Every row gives one point. A path goes straight from each point to the next, and from the last back to the first. The post is the endless flat space through its rows: a point in 2 columns, a line in 3, a plane in 4, and so on, so that a path can go around it. Count how often the path circles the post. Going back the other way cancels.

Post (2 x 3)
[[ -1 -19 -30]
 [ -5   1  47]]
Path (20 x 3)
[[ 22  40  15]
 [-15   4 -40]
 [-50 -32 -12]
 [ -2 -46  23]
 [ 43 -43  -5]
 [ 29   8 -39]
 [-10  23  56]
 [-43   3  30]
 [-14  30  21]
 [ 32  22   2]
 [ 14 -17  32]
 [ -7 -23  51]
 [ 14 -23  18]
 [ 19   9  35]
 [-16  33  28]
 [-53   0  57]
 [-40 -14  10]
 [ -9  26  20]
 [ 13   0  22]
 [ 35   6  60]]
Times around: 1

Post (10 x 11)
[[ 35  21 -14  28  -6 -22  24  10   0 -13  12]
 [ -7 -14  21 -14 -18  26 -16  13  20  24  22]
 [ 25  10   0 -19  22  14  -2  44  17  -3 -10]
 [  3 -10  47  -5   1  37  -4 -22  19  -1  -9]
 [-12  -9  14  13  17  19  10  14  21  27 -19]
 [ 12  -2 -32  10  -6  -2  27  30 -30 -27 -32]
 [ 13 -13  21 -22   5  60  26 -19  17  41   6]
 [ 16 -48  11 -23  15  25   0 -29  44  16 -11]
 [ 14 -12  11  27  10 -31  23  42 -37  -7   8]
 [ 19  17  10   4 -20 -40  35  42 -17  -4 -27]]
Path (31 x 11)
[[ 43  40  15  -7  -2 -15 -14  20  36 -24 -31]
 [ 15   9  19 -15  30  25  -7  45   2  19 -24]
 [-13 -17   4  17  12  22  -1  49   0  35   6]
 [ 18   1   2  21 -11  18   1  45  20  12  17]
 [ 33 -13  -2  25 -11 -12  24  -3 -17  10  -7]
 [  3  -5 -21 -10  40   3 -31  22  38  23   1]
 [-27   5 -19   0  -1  -4  41   0 -31   0 -14]
 [  0   2 -20 -17  18  -4  25  39  41   2   5]
 [  7 -29 -12 -26 -29  23  38  24   8  16 -17]
 [ 43 -22 -33  -4  -8  24  19   2  10   5 -30]
 [ 51  -5 -21  -8  -4  -6 -11  -9  30  24   2]
 [ -5  31   6  18  20  -6   4  25  18  -2 -33]
 [  0   4  28 -13  -2   8  38 -39   5 -16   9]
 [ 15  14 -19  -1   3  -5  39   2   9  46  16]
 [ 31  15  39  19  10  -2   8   6 -16  13  -1]
 [ 23 -10  52   3 -21 -11  -4  40  15  24  -1]
 [ 47 -59   7  -9  -7  38  16 -29  26 -15   1]
 [ 30  11   9 -13 -30  -8  12   4  24 -35  23]
 [ -1   5  -6 -23   7  35  30  18  -6  14  -8]
 [ 33 -19  -3  -6  34  -6   5  -7  35  23  10]
 [ 11 -25 -12  26  15  -6  48  -5 -15  40  -6]
 [  7  32  11  -8  13  -3  27  47 -13  17  -8]
 [  8  26 -10 -25 -11  -1  15  25  23 -31  -8]
 [ 14   4  55 -36  -6   2  18  54  24  55  31]
 [ 51 -33 -12  42  14 -19  30  -1  10  13  43]
 [ 16  -1   9   7 -17  13 -18  23 -17 -30 -13]
 [-13  -2  41   4  13  20  -1   2 -34  27 -22]
 [-27  15  -5   4  16  18  19 -19   8  -3 -26]
 [ 13 -20   2  -4  -3 -25  15   3  38 -30   6]
 [ 39 -28  14 -28  23  25 -17  43  52 -22  12]
 [ 51 -17 -42 -10 -20  16  45  18  -4  36  -4]]
Times around: 2
